Each row of a before or after table is a point. The points were changed in one or more steps. Then noise was added and the rows were shuffled. The steps act on columns, c1 being the first. Name the steps. A step turns or swaps two columns, mirrors them in a line or flattens them onto one, adds a multiple of one to another, or multiplies or shifts one. Angles are multiples of 10 degrees, from the lower column toward the higher: turns from -170 to 170, lines from 10 to 170 but not 90. Use the fewest steps. Two steps may share a column if one is a turn and the other turns, adds or multiplies; they go together, in the order done. Otherwise the lowest column goes first.

Before, 10 rows:
[[ 1.9  0.0]
 [-4.4  3.4]
 [ 0.1  1.7]
 [ 1.7  1.9]
 [ 2.8  1.2]
 [ 0.5  2.7]
 [-3.7  2.7]
 [ 1.6  3.4]
 [ 1.4  0.4]
 [ 1.7 -2.0]]
After (10 x 2):
[[  4.0   8.5]
 [  0.2   4.3]
 [  4.2  -5.0]
 [  1.2   6.7]
 [ -9.2   6.7]
 [-11.0   8.6]
 [  7.0   3.1]
 [  4.1   4.7]
 [  3.5   1.0]
 [  4.7   0.1]]
Steps: multiply c1 by 2.5; multiply c2 by 2.5

Before (12 x 6):
[[-1.5 -3.1 11.9  4.4  0.8  2.0]
 [-1.7 -4.3  0.5  0.7 -3.4  0.1]
 [-2.2  1.2 17.5 -5.0 -0.2  1.7]
 [ 1.5  3.1  0.4  0.4 -1.9  0.1]
 [-2.4  4.1 -4.4  4.6  1.3 -9.4]
 [-0.2 -0.9  0.5  3.9  3.8 -0.1]
 [ 2.6 -5.6  5.6 -0.1  0.1  0.7]
 [ 4.3 -1.0  0.6  3.0 -1.5  1.9]
 [-2.5  3.6 -1.4 -3.9  1.2  1.5]
 [ 3.7  3.6 -4.6 -2.0  2.9 -4.4]
 [ 8.5 -2.2 -4.4  4.2 -0.8 -3.3]
 [-0.2 -7.9 -0.9  3.7  0.9 -0.1]]
After:
[[ -2.1   0.7  17.3  -4.6  -8.6 -10.7]
 [  3.9   2.8  -4.3  -2.1   2.9   7.9]
 [ -2.5   2.2  -4.6   4.6   6.9  10.6]
 [  2.8  -3.8   6.1   0.0  -2.9  -3.5]
 [ -1.7  -2.0  11.6   4.4  -6.9  -7.4]
 [ -2.9   2.7  -1.4  -4.0  -1.1   0.5]
 [  1.8   2.0   0.7   0.1   1.0  -1.8]
 [ -0.5  -5.8  -0.7   3.8   0.1   1.1]
 [  4.2  -0.4   0.5   3.1  -0.2  -2.7]
 [ -1.9  -2.8   0.5   0.8   2.1  -2.4]
 [ -0.5  -0.6   0.7   3.6  -3.1   2.2]
 [  8.1  -1.3  -4.5   4.1   4.7   4.5]]
Steps: multiply c2 by 0.7; add 0.7 times c3 to c6; turn c5 and c6 by 140 degrees

Before (9 x 11):
[[ 4.6  1.4  8.3 -0.7 -2.8  2.7 -2.1 -4.1  4.1 10.0  1.3]
 [ 5.9  1.8  0.7  5.6  3.1 -1.4 -5.0  1.2 -1.9  2.7  0.2]
 [ 3.4 -6.9 -1.4  0.6 -4.0 -3.1 -3.4 -5.4  6.0  4.5  3.3]
 [ 1.0  3.5 -3.9 -0.3  1.8 -4.0 -2.4  4.0  1.6 -0.5 -0.2]
 [ 6.0  1.1 -1.1  5.0 -2.5 -7.5 -3.8  4.9  4.4 -3.1  5.2]
 [ 6.3  1.6 -0.1 -0.7  6.4  4.1 -0.2  3.6 -1.5 -2.8 -4.5]
 [-3.0 -8.3 -5.8 -1.6 -3.4  2.2  1.0  1.1  3.0  1.2  5.6]
 [-5.0 -8.3  7.5 -3.6  0.7  2.9  0.5  1.5 -3.8 -4.2 -8.8]
 [-1.2  4.3 -4.2  7.4 -1.7  4.0  4.2 -4.2  5.4  5.8 -4.7]]
After:
[[ 6.0 -0.1  1.2  5.1  2.7  3.1 -5.2 -2.4 -2.0  0.6 -1.8]
 [ 1.1  0.9 -2.4 -0.1  2.3  0.0 -2.1 -4.8  1.9  4.2 -1.0]
 [ 5.7  3.0 -0.6  4.6 -3.9 -1.3 -3.9 -4.4  4.6  8.1  2.8]
 [ 4.1 -4.1  8.0 -1.1 -2.6  9.2 -2.3  2.0  3.9 -4.2  1.1]
 [ 3.7  0.0 -4.4  0.9 -4.8  5.1 -3.8  8.7  5.5  2.3  1.7]
 [-2.2  6.7 -7.2 -1.2 -4.8  0.7  0.9  5.4  2.9 -2.3  2.7]
 [-5.2  6.8  5.4 -3.8  4.0 -5.2  0.4  5.9 -3.2 -2.2 -2.7]
 [ 6.5  1.8  0.9 -1.0  6.5 -3.7  0.1 -3.1 -2.1 -4.3 -3.5]
 [-0.6 -6.1 -3.9  7.3  1.1  5.2  3.7 -0.7  5.6 -5.0  0.3]]
Steps: turn c2 and c8 by -130 degrees; add -0.3 times c8 to c3; flatten c5 and c11 onto the line at 150 degrees; turn c6 and c10 by -100 degrees

Before:
[[  2.1  -2.6   1.7   2.2   6.7   1.0  -0.3  -4.5   1.0   2.2  -2.0  -0.9
   -6.7   3.2   2.1   2.0  -4.5   1.9  -1.1  -1.9]
 [ -2.1  -0.5  -5.9   0.8  -2.0  -2.0   1.7   2.2  -0.5   0.0  -1.7  -1.0
   -1.4   2.2   0.4  -5.3  -3.2  -3.4   0.9   1.3]
 [ -2.3   3.2   0.6   2.0  -3.3  -1.8  -2.8  -0.8   5.2   2.2  -0.5   2.9
   -3.4   0.2  -4.7  -5.7  -6.2  -2.3   5.9   5.0]
 [ -2.2 -12.5   3.7  -3.3  -3.1   0.6  -5.2  -8.4   0.5   6.3  -0.3  -0.4
    0.9  -5.3   7.0   1.8  -2.3   5.4  13.3   2.6]
 [ -1.9   7.3  -1.7   2.2  -3.6  -1.3   2.1   0.1   5.0  -6.2  -0.1  -3.7
   -3.4  -3.0  -1.6  -4.4  -4.6  -0.3   5.6   1.4]
 [ -1.0   0.1  -2.8  -4.0  -0.8  -3.9   7.1  -6.4 -11.1   1.4  -0.7   7.2
   -3.1  -2.7   2.4   3.7 -11.0  -3.4 -11.8  -1.2]
 [ -3.8   1.4  -2.4   5.8   1.1  -4.6  -2.6   5.2   2.3   0.5  -1.6  -3.2
    0.1   0.2  -0.9   0.1  -3.9  -1.3   0.6   7.3]
 [  0.2   4.3  -1.7  -2.4   1.3   2.2   3.1  -0.7  -3.9  -1.0  -4.3   5.0
    5.4  -0.8   0.8   2.3  -5.0  -0.4 -13.4  -1.2]]
After, 8 rows:
[[  2.9  -2.8   1.8   2.1   4.9   0.9  -0.1  -4.3   1.0   2.0  -0.9  -0.9
    2.7  -3.7   2.1  -6.3  -4.4   2.2  -1.2  -5.5]
 [ -4.8   3.1   0.9   1.7  -1.2  -2.0  -2.8  -0.8   5.4   2.4   0.3   3.0
    4.7  -0.6  -4.8  -1.1  -6.1  -3.0   6.1  14.9]
 [ -4.0   7.3  -1.5   1.9  -3.4  -1.6   2.1   0.2   5.0  -6.2   2.6  -3.8
    4.1   1.8  -1.2  -1.7  -4.7  -0.5   5.6   4.3]
 [  1.3   4.3  -1.5  -2.3   1.6   2.3   3.0  -0.7  -3.9  -1.1   3.6   4.9
   -4.3  -3.0   0.6   3.8  -4.9  -0.6 -13.4  -3.7]
 [ -4.6  -0.7  -5.4   0.7   1.2  -2.0   1.6   2.3  -0.3   0.0  -0.6  -1.0
    4.0  -2.4   0.3   0.8  -3.4  -3.3   1.1   4.1]
 [ -0.8 -12.4   3.6  -3.4  -8.4   0.7  -5.3  -8.8   0.5   6.0   4.4  -0.2
   -2.9   3.2   7.3  -0.4  -2.4   5.5  13.2   8.0]
 [  0.9   0.3  -2.8  -4.1   2.5  -3.8   6.9  -6.2 -11.1   1.5   2.8   7.3
   -1.6   1.5   2.4  -5.0 -11.1  -3.0 -11.8  -3.4]
 [ -3.2   1.4  -2.7   5.9   2.4  -4.6  -2.8   5.4   2.0   0.5   0.9  -3.2
   -1.9  -1.6  -1.1  -0.9  -3.9  -1.1   0.6  22.1]]
Steps: turn c1 and c16 by -30 degrees; turn c13 and c16 by 120 degrees; add -1 times c18 to c5; turn c11 and c14 by 130 degrees; multiply c20 by 3

Before:
[[  1.9   2.1   3.9   0.2   6.7   5.2   0.4   2.7  -2.2   6.4   1.7   0.2
    4.3   3.6   1.6  -7.6  -9.5   0.1   0.0   0.4  -5.1   0.7   1.7   6.3
   -3.8  -0.3  -5.3   1.7   3.2  -0.3   4.3   5.4   3.6   5.2   1.7  -6.3
    3.7   2.3  -3.5   3.7  -0.6  -3.7  -1.7   0.0   0.7  -7.4   5.6  -0.1]
 [  2.3   0.2   5.2  -0.5   0.5   6.7   1.9  -0.3  -2.3  -8.2  -0.3   5.4
   -2.5  -3.8  -4.0  -4.4   7.2   5.8   2.8  -1.0  11.9   4.4  -1.8  -3.3
    3.6  -0.7  -5.9   2.1  -3.6  -1.2   3.2  -2.6  -3.8  -2.7   2.0  -1.0
    1.3  -2.8   1.3   2.8  -1.4   0.6 -13.4  -2.8   2.3   0.9   0.7  -1.4]
 [  9.8  -3.0   0.5   0.7   2.3   1.1   3.7   1.4   3.6   8.4  -1.0   5.0
   -2.3  -1.8   2.4  -3.9  -7.1   3.0  -5.6   0.0  -2.7  -0.8   2.9   1.4
   -6.3  -0.9  -0.3   0.8   5.0  -1.9   0.7   3.6   6.2  -0.4   1.7  -7.1
    0.3   3.4   0.8   5.6   2.8  -8.8   2.7  -0.4  -0.5  -3.9   0.4   2.8]
 [  3.0   8.0   0.0   2.2   2.8   2.6  -5.9  -0.7   3.9  -9.6  -3.8   5.8
    2.5  -2.8   0.4  -4.2   6.1   1.4   2.4   0.4   6.9  10.7  -0.9  -3.6
    0.3   1.1  -3.0   2.6   1.2  -1.4  -3.9  -8.4   1.5   1.3   2.7  -2.5
   -2.2  -3.5  -0.9  -0.1  -2.6   0.3  -7.2   2.1  -3.0  -1.5   0.6   2.8]
 [  3.3  -1.0  -0.4   4.6   2.2   0.9   1.1  -2.9   3.4   5.5   0.7   3.6
    2.0   4.6   5.1  -9.5 -11.5  -2.9  -0.1  -2.0  -2.8  -3.5   7.7   3.8
   -4.4   2.0  -2.7   1.2   9.0   1.6   1.7   5.6   0.9   2.1   0.7  -4.7
    7.0   1.9   2.2   2.5   2.0  -5.3  -4.3  -1.4  -3.5  -0.9  -1.7   1.0]
 [  1.9   3.4   2.5   5.3   1.2   7.5  -1.3   1.4   3.3  -1.6  -4.4   5.6
    3.2  -4.0  -1.2  -3.3   7.8   0.5  -2.5  -1.8   7.7   6.6  -1.6  -0.7
    3.8   2.0  -2.4  -4.6  -1.1  -2.0   1.2  -1.9  -3.5   0.2  -2.8   1.2
    4.2  -2.3   0.3  -4.4  -2.1  -5.8  -4.9   2.9   2.8   0.3   2.8   1.6]
 [  4.1  -3.1   2.4   0.4   2.1   0.6   0.0  -1.1   3.8  -9.9  -3.8   8.8
    4.6   3.4   0.4  -1.1   6.6   1.4   2.3   2.5   6.1   4.7  -2.5  -3.0
    2.0  -2.4  -4.8  -0.8  -4.5  -1.6  -2.6  -1.1  -3.1   1.0   2.1  -0.1
    1.7  -7.1  -0.5   0.4   0.5  -6.2  -7.7  -0.4   0.1   0.4   7.3   2.8]
 [  8.5   0.8   3.7  -0.1   3.3  -0.3  -0.1  -2.9   4.5   6.3  -2.6  -0.2
   -0.9  -0.9   6.4  -3.2 -12.5   7.5  -0.4   2.8  -2.5   4.2   2.1   0.6
    0.3   2.3  -1.4   2.2   6.7   4.0  -0.9   1.8   1.7   3.2   2.1  -0.4
   10.6   4.5  -0.6   3.6   1.5  -6.6  -1.3   2.1   4.9  -0.2   4.4   1.7]
 [ -0.1  -3.4  -1.8   1.9   2.3   6.4  -0.5   8.9   3.2  -2.2  13.0   0.3
    6.1  -3.5   0.4  -3.2  -2.2   6.1   6.3   0.5  -1.7  -2.5   4.7  -4.1
    3.3  -1.2   7.2   1.0  -5.8  -4.1   1.1  -2.9   2.8  -3.6  -3.5   6.3
   -5.7  -2.1  -4.0  -7.1   0.1  10.1  -2.1  -1.5   4.4  -9.9  -6.2   1.5]
 [ -0.7  -5.9  -4.2   6.8   3.1  11.1  -4.7  12.8   2.4   1.0  14.0  -6.4
    4.9  -1.3  -4.3  -4.2   3.8   8.5  11.3  -2.6  -2.6   4.0   2.9  -8.4
   10.3  -4.7   6.4   3.6  -5.9  -2.7  -1.5  -0.3   3.4  -3.8  -3.1   5.1
   -2.6  -1.7  -3.0  -4.9   5.0   9.1  -0.6  -4.3  -6.8 -12.4  -7.0   2.2]
 [  0.6   0.0  -2.5  -0.6   5.0  -0.3   8.9   0.2  -1.0   2.6   1.1   4.2
    1.3   3.0  -3.7  -4.9 -12.6   2.9  -1.6   1.1  -2.6   0.1   1.1  -1.2
   -2.3   2.4  -2.4   1.6   7.2  -0.6   3.3   3.5   2.8   7.7  -2.2  -7.9
    6.9  -0.8   3.1   4.7  -0.5  -7.6   1.3   1.5  -0.1  -2.6  -2.3   4.9]
 [  4.2   9.7   1.3   2.7   2.6   5.5  -1.0   1.0   2.6  -7.6   0.3   3.9
    4.7  -1.1  -0.9  -3.5   9.0   3.6  -1.1   0.4   8.5   1.8   1.5  -7.7
    1.3  -0.3   1.4   2.6  -5.7  -1.4  -3.6   0.6  -7.8   0.1   1.4  -3.9
    3.5  -4.6  -1.5   3.1  -0.8  -2.8  -7.9  -1.6   2.6  -3.1   2.1   1.3]
 [ -6.2  -0.9  -2.3  -0.4   6.1   8.4   0.6   6.2  -1.5   3.6  10.6  -2.0
    5.8  -1.6   0.6 -12.0  -0.2   7.7  10.8  -0.9  -2.9   1.0   1.8  -8.1
    3.9  -6.5   7.9   2.9  -5.6  -5.7  -3.6  -1.5   5.6  -7.6  -3.0   8.3
   -2.4  -1.6  -4.6  -6.0   2.4   4.3   2.8  -5.8  -3.2  -8.5  -7.7  -1.1]]
After:
[[  9.7  -7.4   0.6   1.1   1.5   1.6   4.3   2.3   4.1   7.8  -1.2  -4.9
   -2.3  -2.2   2.0  -3.7  -7.6   2.9   5.2   0.4  -2.3   1.7   2.7   0.8
   -6.2  -0.4  -0.2   0.0  -4.5  -2.1   1.7   3.6   1.2   0.0   1.7  -7.8
    0.2   3.8   0.9   6.1   3.7  -8.5   3.3  -0.4  -0.8  -4.3   3.4   2.3]
 [ -0.6  -6.5  -3.7   6.7   3.3  11.2  -4.5  13.0   2.6   0.8  14.5   2.0
    4.6  -1.5  -3.7  -4.4   3.5   8.5 -14.2  -2.0  -2.4   2.2   2.4   2.1
   14.1  -4.7   7.1   3.0   6.0  -2.2  -2.0  -0.4  -2.3  -3.9  -3.5   4.4
   -2.0  -1.2  -3.1  -5.2   4.5   8.6  -0.1  -3.4  -6.3 -12.7  -2.0   2.3]
 [  2.2  -1.4   3.1   0.3   7.0   4.9  -0.1   2.9  -1.9   6.6   1.7   3.0
    4.2   4.2   2.0  -7.8  -9.0   0.1   3.0   0.0  -4.7   2.3   1.6  -5.4
   -5.6  -0.3  -6.1   1.3  -2.0   0.4   5.3   5.4   3.9   5.3   2.0  -7.0
    3.9   1.8  -3.2   4.1  -1.0  -3.7  -1.8   0.7   1.4  -7.5  -0.4  -0.3]
 [ -7.0  -5.2  -2.3  -0.7   5.7   8.4   0.8   6.2  -0.8   3.3  10.3  -1.7
    6.4  -1.0   0.6 -11.9  -0.2   7.9 -13.4  -1.3  -2.1  -1.7   1.6   1.3
    8.8  -6.2   7.9   2.4   5.7  -5.5  -3.4  -1.1   3.3  -7.7  -2.6   8.1
   -2.4  -2.3  -4.7  -5.1   2.4   4.6   3.4  -5.3  -3.4  -9.0   2.6  -1.5]
 [  3.4   1.3   2.0  -0.3   1.9   0.2   0.6  -1.1   3.7 -10.3  -3.8  -4.0
    4.3   3.4  -0.3  -1.1   6.3   2.0  -3.2   2.8   6.6   3.0  -1.9   1.3
   -6.8  -2.6  -4.1  -1.3   5.3  -2.2  -2.5  -0.6  -5.0   1.1   2.1  -0.5
    1.4  -7.0  -0.9   1.1   0.1  -6.2  -8.2  -0.4   0.3   0.9  -8.7   2.5]
 [  2.6   4.2  -0.3   1.3   2.6   2.1  -5.6  -0.3   3.9 -10.3  -4.0  -4.5
    1.8  -2.8   0.6  -4.8   6.3   1.3  -4.0   0.0   7.3  10.6  -1.4   1.4
   -2.2   1.1  -3.4   3.5   2.2  -1.8  -3.9  -8.0   6.3   1.2   3.4  -3.2
   -2.3  -3.4  -0.5   0.4  -3.3   0.3  -7.3   2.1  -3.1  -1.8  -1.9   2.6]
 [  2.2   5.5   1.7   5.0   1.6   7.6  -1.8   1.0   3.4  -1.7  -4.3  -3.9
    3.0  -4.0  -1.0  -3.5   7.9   0.8   2.5  -1.8   7.4   5.6  -1.2   2.5
   -1.6   2.2  -2.1  -3.8   2.5  -2.4   1.7  -3.1   0.5  -0.3  -3.1   1.2
    3.4  -3.1   0.6  -4.3  -1.9  -6.1  -4.6   2.5   2.6   0.7  -6.9   1.8]
 [  0.4  -4.2  -1.7   2.1   2.0   6.3  -0.8   9.3   3.4  -3.0  13.8  -3.6
    6.4  -3.2   1.2  -3.4  -2.9   6.3  -7.7   0.7  -1.6  -4.7   5.3   0.9
    6.5  -1.5   6.8   1.1   4.1  -4.3   0.7  -2.7  -0.8  -3.4  -3.5   5.6
   -6.1  -1.8  -4.1  -7.4   0.0   9.8  -1.9  -1.3   3.7  -9.6   0.6   1.4]
 [  0.8  -1.8  -1.8  -0.7   5.4   0.2   9.5   0.3  -1.2   3.2   1.7  -4.0
    0.6   2.8  -2.7  -5.2 -12.8   3.2   0.8   0.4  -2.7   2.7   1.1   2.1
   -1.9   2.2  -2.8   1.2  -6.9  -0.4   4.0   3.9   2.3   7.4  -2.8  -8.2
    6.9  -0.7   3.5   4.2  -1.0  -7.9   1.2   1.1   0.5  -2.9   1.5   4.3]
 [  3.3  -1.6  -0.4   5.1   1.8   0.7   1.8  -3.5   3.8   5.8   0.6  -4.2
    1.7   5.1   5.1  -9.6 -12.0  -3.8   2.0  -1.7  -2.7   0.1   7.8  -3.2
   -2.8   1.4  -2.9   0.8  -9.2   1.7   2.6   6.0  -0.5   2.1   0.4  -4.5
    6.5   1.3   2.3   2.4   1.8  -4.8  -3.9  -1.4  -3.3  -1.1   3.4   1.2]
 [  8.6  -0.3   3.2   0.2   3.3  -0.2   0.1  -3.5   4.7   6.5  -2.6   2.5
   -1.2  -0.9   6.4  -3.1 -12.5   8.0   0.1   2.5  -2.1   5.9   2.3  -0.9
   -2.5   2.1  -1.1   2.8  -5.0   4.3  -0.9   2.2   1.7   3.1   2.4  -0.3
   11.1   4.7  -0.5   3.7   1.0  -6.3  -0.7   2.2   4.9   0.1  -3.2   0.9]
 [  4.5  12.1   1.5   2.7   2.7   5.8  -1.3   1.2   2.6  -6.7   0.0  -2.3
    4.8  -1.3  -1.1  -3.3   8.4   3.1  -3.0   0.1   7.9  -0.1   1.8   7.3
   -2.3   0.4   2.3   2.4   6.1  -1.5  -4.0   0.6   1.8   0.0   1.8  -3.7
    3.7  -4.1  -1.5   3.2  -0.2  -3.0  -7.9  -1.9   2.4  -2.6  -3.6   1.0]
 [  3.2   3.2   5.6  -1.4   0.7   6.9   2.0  -0.6  -2.5  -8.1  -0.8  -4.7
   -1.9  -3.4  -4.5  -4.1   7.6   5.3  -3.8  -1.1  11.3   3.5  -1.5   1.2
    0.2  -0.8  -5.9   2.0   4.4  -1.0   3.0  -3.1  -2.3  -3.5   2.1  -1.3
    1.6  -3.1   1.0   3.1  -1.6   0.4 -13.3  -2.3   1.9   1.6  -5.1  -1.1]]
Steps: turn c2 and c33 by 50 degrees; turn c12 and c47 by -150 degrees; turn c25 and c47 by -50 degrees; turn c19 and c24 by -150 degrees; mirror c22 and c29 in the line at 10 degrees
